Each row of a before or after table is a point. The points were changed in one or more steps. Then noise was added and the rows were shuffled. The steps act on how far a point lies along the listed directions, d1 being the first. Write out the steps. A step turns or swaps two directions, mirrors them in a line or flattens them onto one, adds a multiple of one to another, or multiplies one. Angles are multiples of 10 degrees, from the lower direction toward the higher: turns from -170 to 170, lines from 10 to 170 but not 90. Use the fewest steps. Two steps may share a direction if one is a turn and the other turns, adds or multiplies; they go together, in the order done. Otherwise the lowest direction goes first.
In the rows, 100 means zero.

Directions:
(1): 127; 131
(2): 131; 73
Before:
91; 149
106; 116
121; 90
86; 39
118; 95
35; 88
128; 98
117; 142
37; 77
107; 115
107; 92
118; 112
After, 12 rows:
107; 83
123; 163
84; 90
120; 63
80; 91
107; 87
143; 77
81; 80
97; 78
89; 100
62; 150
132; 157
Steps: turn d1 and d2 by 130 degrees

Directions:
(1): 85; 103; 77; 119; 66; 61; 65; 142
(2): 116; 94; 110; 156; 63; 141; 95; 89
(3): 115; 102; 125; 133; 106; 61; 154; 119
(4): 159; 62; 105; 84; 108; 107; 86; 135
(5): 139; 133; 112; 73; 57; 76; 97; 71
(6): 103; 55; 96; 119; 112; 62; 80; 51
Before:
132; 87; 75; 84; 97; 35; 123; 123
113; 78; 84; 108; 83; 124; 68; 148
43; 96; 91; 98; 97; 72; 99; 152
81; 108; 126; 101; 141; 91; 165; 55
143; 91; 138; 87; 76; 149; 108; 83
120; 148; 128; 85; 102; 102; 159; 85
123; 112; 132; 151; 57; 35; 116; 46
85; 132; 76; 74; 92; 103; 91; 93
38; 87; 87; 113; 128; 48; 81; 123
After:
47; 92; 87; 89; 97; 80; 88; 153
93; 92; 113; 72; 140; 117; 126; 57
138; 82; 69; 74; 98; 45; 108; 123
137; 99; 144; 98; 77; 138; 123; 83
138; 96; 116; 121; 58; 65; 72; 48
45; 78; 82; 99; 128; 58; 65; 121
83; 136; 79; 79; 92; 97; 99; 95
130; 134; 118; 64; 100; 122; 128; 87
105; 88; 95; 126; 84; 105; 97; 148
Steps: flatten d3 and d4 onto the line at 60 degrees

Directions:
(1): 101; 70; 160; 79; 100; 118; 130; 70; 117; 73; 72; 64
(2): 135; 161; 99; 72; 122; 123; 78; 98; 115; 52; 116; 89
(3): 84; 112; 116; 115; 73; 41; 88; 84; 94; 84; 147; 54
(4): 78; 131; 117; 94; 108; 120; 82; 32; 61; 136; 101; 112
(5): 153; 94; 128; 94; 96; 71; 45; 104; 115; 138; 70; 96
Before, 12 rows:
92; 72; 99; 107; 93; 81; 113; 107; 112; 93; 98; 98
108; 103; 102; 101; 96; 82; 105; 116; 109; 70; 102; 86
113; 75; 114; 99; 93; 101; 113; 114; 112; 102; 82; 78
95; 110; 109; 99; 105; 90; 92; 96; 93; 108; 117; 90
123; 95; 129; 74; 108; 109; 91; 113; 137; 80; 77; 70
104; 88; 122; 107; 89; 95; 115; 105; 107; 79; 104; 81
114; 67; 138; 109; 85; 60; 104; 102; 113; 109; 97; 78
113; 84; 128; 95; 83; 80; 123; 94; 116; 103; 91; 62
92; 62; 129; 111; 102; 112; 106; 91; 99; 93; 77; 85
105; 107; 77; 129; 85; 65; 56; 117; 84; 145; 92; 119
106; 77; 137; 110; 78; 75; 99; 79; 112; 112; 90; 87
145; 105; 53; 133; 101; 41; 30; 142; 114; 166; 105; 123
After, 12 rows:
45; 122; 5; 142; 109; 99; 128; 123; 80; 103; 159; 133
84; 92; 112; 98; 97; 122; 126; 81; 88; 105; 94; 84
95; 101; 129; 105; 93; 103; 106; 76; 90; 95; 105; 86
79; 75; 117; 115; 78; 89; 136; 88; 110; 83; 108; 88
98; 102; 103; 102; 104; 87; 99; 113; 102; 97; 118; 87
66; 104; 46; 135; 86; 84; 109; 134; 83; 102; 118; 119
80; 87; 107; 103; 97; 91; 102; 71; 91; 113; 99; 105
66; 82; 122; 112; 91; 89; 142; 78; 89; 90; 121; 85
76; 115; 118; 75; 115; 139; 120; 78; 109; 71; 98; 80
87; 96; 123; 95; 87; 97; 140; 73; 99; 98; 103; 67
89; 64; 128; 111; 102; 116; 109; 89; 98; 91; 80; 85
91; 122; 111; 98; 101; 96; 97; 73; 82; 90; 105; 94
Steps: turn d4 and d5 by 160 degrees

Directions:
(1): 113; 109; 115; 156; 89; 126; 70; 86; 76; 92; 160; 105; 139; 79; 118; 94; 83; 60; 82; 48
(2): 114; 112; 137; 103; 49; 112; 96; 122; 131; 83; 127; 86; 114; 168; 92; 65; 134; 89; 145; 117
(3): 106; 46; 78; 95; 106; 113; 99; 120; 108; 153; 109; 91; 83; 113; 186; 64; 109; 112; 107; 79
Before, 10 rows:
119; 81; 104; 108; 71; 106; 96; 110; 104; 107; 126; 94; 94; 138; 135; 63; 118; 86; 120; 99
67; 110; 70; 101; 139; 80; 107; 66; 82; 94; 73; 112; 98; 31; 82; 142; 60; 95; 44; 97
88; 89; 101; 101; 92; 97; 88; 115; 126; 107; 110; 89; 109; 114; 138; 91; 98; 111; 109; 111
96; 91; 92; 124; 87; 111; 82; 101; 79; 117; 114; 96; 114; 96; 143; 84; 99; 107; 89; 69
78; 126; 83; 59; 134; 78; 132; 83; 102; 74; 40; 113; 69; 82; 37; 143; 98; 138; 94; 150
101; 132; 121; 116; 71; 87; 112; 89; 109; 72; 112; 109; 110; 128; 77; 106; 98; 94; 126; 121
71; 80; 65; 34; 137; 73; 130; 93; 96; 95; 30; 102; 72; 88; 95; 113; 92; 138; 99; 122
105; 104; 126; 113; 73; 107; 90; 119; 109; 78; 114; 103; 113; 109; 94; 79; 123; 93; 102; 100
117; 99; 100; 79; 79; 113; 128; 111; 130; 121; 105; 93; 97; 120; 105; 78; 120; 102; 116; 106
76; 133; 101; 51; 120; 61; 108; 93; 101; 52; 36; 108; 91; 74; 10; 149; 97; 125; 87; 154
After, 10 rows:
83; 89; 73; 108; 139; 105; 93; 66; 54; 90; 104; 113; 120; 37; 120; 116; 58; 87; 60; 47
101; 116; 100; 77; 90; 76; 116; 95; 101; 74; 74; 102; 80; 116; 58; 109; 110; 105; 109; 142
95; 89; 108; 81; 91; 92; 107; 124; 117; 95; 76; 102; 86; 106; 97; 85; 126; 120; 102; 123
103; 115; 86; 72; 106; 96; 135; 93; 114; 107; 78; 104; 91; 80; 69; 113; 100; 109; 92; 115
96; 82; 83; 90; 101; 83; 125; 102; 113; 124; 84; 106; 76; 121; 140; 94; 98; 123; 122; 120
95; 132; 121; 112; 64; 97; 89; 102; 94; 74; 100; 95; 120; 124; 72; 97; 112; 105; 108; 107
97; 89; 103; 151; 84; 126; 76; 89; 95; 110; 161; 97; 133; 86; 154; 76; 84; 57; 74; 50
96; 35; 61; 103; 141; 110; 76; 106; 76; 152; 106; 103; 95; 47; 194; 89; 81; 110; 63; 51
80; 118; 103; 94; 101; 83; 93; 100; 119; 81; 91; 96; 112; 96; 86; 121; 88; 112; 97; 128
95; 64; 59; 122; 147; 124; 94; 81; 71; 138; 114; 113; 90; 44; 170; 102; 76; 108; 63; 53
Steps: turn d1 and d2 by 90 degrees; multiply d3 by -1

Directions:
(1): 114; 112; 46; 72; 103; 81; 127; 109; 121; 123; 106; 125; 128; 129; 39; 96; 60; 113; 109; 105; 32; 122; 131; 102; 122; 96; 114; 105; 77; 85; 139; 136; 88; 61; 78; 76; 124; 126; 104; 70; 116; 97; 117; 121; 144; 121; 127; 74
(2): 132; 118; 88; 126; 133; 98; 82; 101; 100; 100; 122; 122; 110; 93; 67; 130; 76; 92; 93; 98; 115; 90; 106; 109; 89; 153; 112; 152; 119; 106; 113; 62; 120; 140; 96; 117; 77; 128; 79; 87; 60; 106; 108; 96; 51; 132; 101; 5
(3): 127; 133; 95; 109; 110; 81; 103; 125; 80; 155; 96; 133; 47; 155; 92; 107; 107; 97; 86; 138; 127; 138; 143; 99; 59; 89; 118; 91; 125; 99; 53; 107; 104; 123; 82; 121; 78; 124; 86; 84; 100; 59; 111; 150; 103; 61; 89; 131
(4): 104; 120; 136; 86; 83; 100; 96; 63; 87; 80; 177; 122; 103; 74; 101; 72; 149; 72; 132; 143; 66; 78; 133; 101; 125; 112; 87; 104; 62; 135; 107; 136; 109; 130; 118; 87; 111; 133; 85; 123; 95; 62; 80; 126; 107; 63; 81; 78
(5): 124; 122; 83; 120; 72; 129; 95; 51; 120; 112; 92; 93; 113; 112; 115; 99; 138; 64; 70; 137; 103; 80; 120; 60; 44; 93; 109; 71; 77; 51; 132; 73; 115; 118; 76; 85; 69; 102; 100; 83; 113; 142; 66; 69; 140; 85; 144; 81
(6): 73; 88; 95; 52; 67; 106; 99; 98; 114; 125; 106; 68; 43; 90; 64; 121; 99; 66; 56; 109; 73; 124; 84; 88; 82; 98; 94; 155; 113; 106; 93; 101; 118; 147; 129; 71; 118; 31; 119; 104; 83; 60; 75; 106; 124; 132; 118; 91
Before (10 x 48):
58; 71; 93; 46; 86; 79; 120; 139; 94; 131; 97; 69; 71; 119; 81; 101; 80; 127; 93; 98; 57; 143; 97; 125; 119; 90; 128; 136; 121; 107; 58; 131; 105; 103; 115; 71; 136; 42; 118; 119; 118; 43; 99; 132; 121; 118; 97; 133
68; 70; 48; 76; 115; 98; 118; 100; 110; 92; 74; 85; 162; 74; 91; 115; 28; 140; 106; 43; 54; 99; 64; 128; 135; 126; 104; 116; 101; 91; 142; 98; 76; 47; 109; 93; 125; 72; 117; 99; 108; 161; 126; 75; 117; 159; 138; 64
88; 112; 93; 95; 109; 83; 82; 91; 106; 82; 172; 139; 157; 69; 68; 91; 95; 109; 141; 109; 56; 69; 128; 106; 153; 169; 97; 106; 61; 147; 130; 121; 84; 100; 92; 95; 102; 141; 80; 98; 60; 79; 102; 115; 74; 117; 73; 20
92; 107; 120; 91; 109; 91; 90; 134; 99; 108; 62; 53; 74; 70; 99; 138; 71; 100; 40; 67; 181; 128; 57; 120; 68; 124; 95; 165; 161; 102; 56; 35; 141; 176; 135; 132; 74; 53; 109; 119; 62; 106; 110; 90; 32; 146; 92; 86
65; 84; 54; 27; 67; 88; 125; 129; 87; 159; 59; 92; 41; 147; 79; 110; 53; 100; 34; 108; 65; 176; 97; 77; 74; 60; 113; 111; 107; 83; 102; 154; 113; 92; 101; 65; 149; 42; 137; 96; 127; 66; 102; 126; 181; 128; 110; 173
95; 91; 77; 97; 83; 118; 110; 95; 143; 118; 64; 95; 93; 127; 74; 138; 83; 103; 57; 109; 68; 104; 91; 86; 101; 101; 92; 122; 88; 70; 117; 99; 107; 93; 92; 62; 105; 75; 117; 67; 102; 138; 92; 69; 121; 120; 134; 86
85; 93; 126; 73; 54; 114; 89; 55; 113; 91; 125; 78; 74; 80; 104; 85; 127; 82; 76; 123; 73; 86; 95; 97; 97; 72; 76; 79; 65; 120; 104; 132; 96; 120; 112; 56; 123; 47; 122; 114; 106; 93; 60; 94; 142; 81; 110; 104
79; 90; 120; 127; 100; 127; 86; 101; 132; 99; 62; 54; 59; 110; 140; 124; 120; 92; 58; 89; 154; 104; 59; 92; 44; 93; 61; 100; 131; 79; 80; 60; 131; 135; 108; 124; 78; 46; 115; 106; 86; 122; 70; 61; 91; 121; 115; 112
98; 95; 60; 95; 125; 92; 135; 157; 74; 131; 62; 116; 87; 152; 92; 102; 64; 144; 133; 79; 93; 155; 114; 118; 141; 71; 80; 48; 87; 96; 78; 161; 58; 24; 81; 114; 127; 123; 108; 76; 133; 107; 143; 133; 122; 78; 72; 192
154; 141; 81; 119; 107; 97; 105; 79; 107; 116; 98; 136; 125; 128; 80; 96; 95; 92; 108; 123; 63; 106; 141; 101; 80; 104; 144; 77; 69; 73; 126; 88; 93; 76; 57; 108; 98; 150; 100; 75; 96; 109; 123; 114; 104; 96; 97; 68
After (10 x 48):
77; 102; 77; 29; 53; 103; 112; 87; 84; 145; 108; 98; 42; 125; 85; 103; 97; 64; 35; 143; 53; 147; 115; 66; 65; 77; 105; 120; 83; 88; 119; 149; 132; 134; 110; 56; 143; 57; 121; 109; 114; 59; 74; 125; 185; 109; 112; 133
73; 80; 129; 70; 63; 113; 90; 71; 111; 85; 110; 71; 76; 72; 108; 87; 115; 97; 80; 99; 80; 90; 74; 107; 112; 68; 73; 81; 76; 128; 94; 132; 89; 108; 116; 59; 129; 38; 132; 120; 106; 96; 70; 88; 129; 92; 97; 118
83; 99; 70; 96; 118; 74; 95; 136; 107; 114; 107; 128; 132; 105; 65; 107; 58; 137; 117; 84; 84; 107; 112; 108; 131; 141; 108; 94; 97; 128; 101; 111; 69; 72; 79; 107; 97; 112; 94; 83; 75; 82; 125; 121; 84; 130; 78; 73
123; 128; 65; 102; 105; 102; 131; 119; 76; 146; 105; 137; 82; 157; 85; 96; 103; 103; 131; 134; 81; 148; 152; 97; 113; 81; 87; 47; 62; 92; 88; 166; 76; 64; 74; 103; 110; 150; 95; 70; 133; 94; 119; 144; 140; 52; 83; 154
74; 94; 98; 56; 79; 82; 113; 123; 92; 149; 112; 83; 55; 132; 87; 100; 110; 110; 82; 131; 70; 142; 121; 114; 86; 92; 136; 128; 119; 102; 50; 124; 114; 134; 106; 77; 117; 56; 107; 115; 115; 31; 83; 140; 129; 95; 103; 128
84; 85; 95; 84; 87; 117; 108; 91; 141; 98; 95; 97; 100; 101; 72; 136; 87; 98; 75; 105; 57; 96; 88; 98; 127; 113; 85; 139; 83; 97; 122; 111; 110; 101; 109; 60; 118; 78; 115; 83; 91; 123; 90; 74; 104; 124; 122; 69
76; 92; 139; 128; 105; 131; 82; 83; 126; 71; 101; 63; 79; 85; 139; 111; 134; 88; 88; 94; 140; 83; 64; 101; 68; 112; 55; 109; 116; 102; 90; 74; 134; 141; 123; 124; 85; 65; 107; 119; 79; 116; 66; 62; 72; 117; 100; 87
105; 126; 129; 103; 113; 91; 79; 120; 90; 112; 90; 69; 75; 74; 107; 133; 96; 86; 45; 91; 184; 121; 77; 119; 58; 134; 97; 156; 154; 110; 54; 35; 148; 196; 132; 138; 63; 77; 96; 124; 58; 96; 105; 99; 30; 125; 85; 69
68; 86; 68; 61; 127; 74; 115; 121; 83; 104; 114; 112; 132; 77; 75; 115; 30; 142; 122; 59; 50; 120; 86; 151; 153; 136; 102; 143; 112; 132; 111; 127; 81; 73; 123; 106; 135; 90; 100; 106; 92; 104; 141; 124; 96; 142; 106; 65
142; 128; 74; 112; 98; 103; 106; 72; 120; 101; 84; 120; 138; 115; 79; 96; 87; 98; 102; 107; 51; 101; 123; 97; 88; 100; 141; 79; 65; 65; 145; 83; 91; 66; 62; 95; 107; 126; 112; 74; 97; 127; 120; 93; 114; 119; 110; 62
Steps: turn d1 and d6 by 10 degrees; flatten d2 and d4 onto the line at 160 degrees; turn d3 and d5 by 50 degrees
